Each row is a point. Each copy is the shape, with its points in the same order, stretched, turned, moved and blurred by noise. Is it also mirrored, or only turned?

Shape:
[[ 0.29  0.32 -0.30]
 [-0.44  0.39 -1.29]
 [ 0.16 -0.45 -0.06]
 [ 0.24 -0.02  0.11]
 [-0.47 -0.25  0.31]
 [ 0.20 -0.15  0.18]
 [ 0.41 -0.61  0.07]
 [-0.28  0.05  0.10]]
Copy 1 (8 x 3):
[[ 0.10  0.07  0.47]
 [ 1.15  0.73  0.16]
 [ 0.08 -0.35 -0.16]
 [-0.21 -0.16  0.13]
 [-0.29  0.12 -0.64]
 [-0.26 -0.23  0.00]
 [-0.04 -0.65 -0.08]
 [-0.19  0.22 -0.25]]
Copy 1 is: only turned
Copy 2 (8 x 3):
[[ 0.11 -0.62  0.10]
 [-0.64 -1.64  0.01]
 [-0.10  0.03 -0.22]
 [ 0.07 -0.02  0.04]
 [-0.41  0.46  0.21]
 [ 0.08  0.18  0.06]
 [ 0.08  0.20 -0.35]
 [-0.26  0.05  0.27]]
Copy 2 is: mirrored

Shape:
[[ 0.67 -0.59 -0.87 -0.47  0.53  0.11]
 [ 0.13  0.14  0.05 -0.76 -0.30 -0.75]
 [-0.33  0.32 -0.14 -0.23 -0.65  0.25]
 [-0.38  0.03  0.75  0.40 -0.11 -0.29]
 [ 0.19  0.27  0.34 -0.81 -0.11 -0.21]
 [-0.27 -0.13 -0.51  0.02  0.51 -0.10]
 [-0.38 -0.20  0.41  0.18  0.29 -0.19]
 [ 0.17  0.09  0.16 -0.09  0.00  0.07]
 [-0.92 -0.69  0.20  0.23  0.29  0.34]
 [-0.18  0.26 -0.01 -0.47 -0.37  0.05]
 [-0.04 -0.38  0.41  0.03 -0.14 -0.01]
 [-0.15 -0.50 -0.09 -0.44  0.14  0.88]]
Copy 1:
[[ 0.47  1.04 -0.14  0.28  1.21  0.08]
 [-0.43  0.32  0.05  0.62 -0.09 -0.36]
 [-0.06  0.38 -0.31  0.50 -0.63  0.23]
 [-0.39 -0.94 -0.14 -0.24 -0.59 -0.08]
 [-0.12 -0.08  0.21  0.65  0.16 -0.12]
 [-0.13  0.62 -0.29  0.14  0.66  0.44]
 [-0.47 -0.52 -0.21 -0.17  0.11  0.10]
 [ 0.06 -0.25  0.11  0.16  0.06  0.02]
 [-0.24 -0.30 -1.03 -0.03  0.05  0.42]
 [-0.04  0.27 -0.09  0.58 -0.24  0.17]
 [-0.06 -0.41 -0.32  0.07 -0.23 -0.20]
 [ 0.50  0.19 -0.56  0.44  0.48  0.32]]
Copy 1 is: mirrored
Copy 2, 12 rows:
[[ 0.38  0.80 -0.90 -0.56  0.01  0.41]
 [-0.29 -0.47 -0.69 -0.19 -0.39 -0.58]
 [ 0.02 -0.27  0.19 -0.14 -0.63 -0.17]
 [-0.75 -0.53  0.28  0.45  0.39 -0.43]
 [-0.33 -0.74 -0.59 -0.20 -0.33  0.03]
 [-0.42  0.59 -0.53  0.26 -0.09  0.11]
 [-0.83 -0.11 -0.17  0.21  0.30 -0.22]
 [-0.08 -0.32 -0.11 -0.05  0.16  0.12]
 [-1.10  0.42  0.15 -0.16 -0.08 -0.10]
 [-0.19 -0.36 -0.19 -0.21 -0.44 -0.05]
 [-0.52 -0.39  0.03 -0.30  0.21 -0.21]
 [-0.32  0.27  0.03 -0.82 -0.36  0.65]]
Copy 2 is: mirrored
Copy 3 (12 x 6):
[[ 0.27  0.80  0.02 -0.67  0.68  0.49]
 [ 0.29  0.57 -0.49 -0.17 -0.59 -0.30]
 [-0.68  0.24 -0.24  0.29 -0.22  0.15]
 [ 0.77 -0.61  0.09  0.65 -0.48  0.10]
 [ 0.15  0.07 -0.22 -0.31 -0.44 -0.24]
 [ 0.47  0.23 -0.06  0.19  0.50 -0.09]
 [ 0.87 -0.49 -0.02  0.40 -0.06  0.06]
 [ 0.19 -0.08  0.19 -0.01 -0.15  0.15]
 [ 0.70 -0.68 -0.41  0.61  0.47  0.47]
 [-0.28  0.20 -0.28  0.06 -0.24 -0.05]
 [ 0.51 -0.30 -0.08  0.15 -0.24  0.53]
 [-0.13 -0.28 -0.23 -0.23  0.52  0.64]]
Copy 3 is: only turned
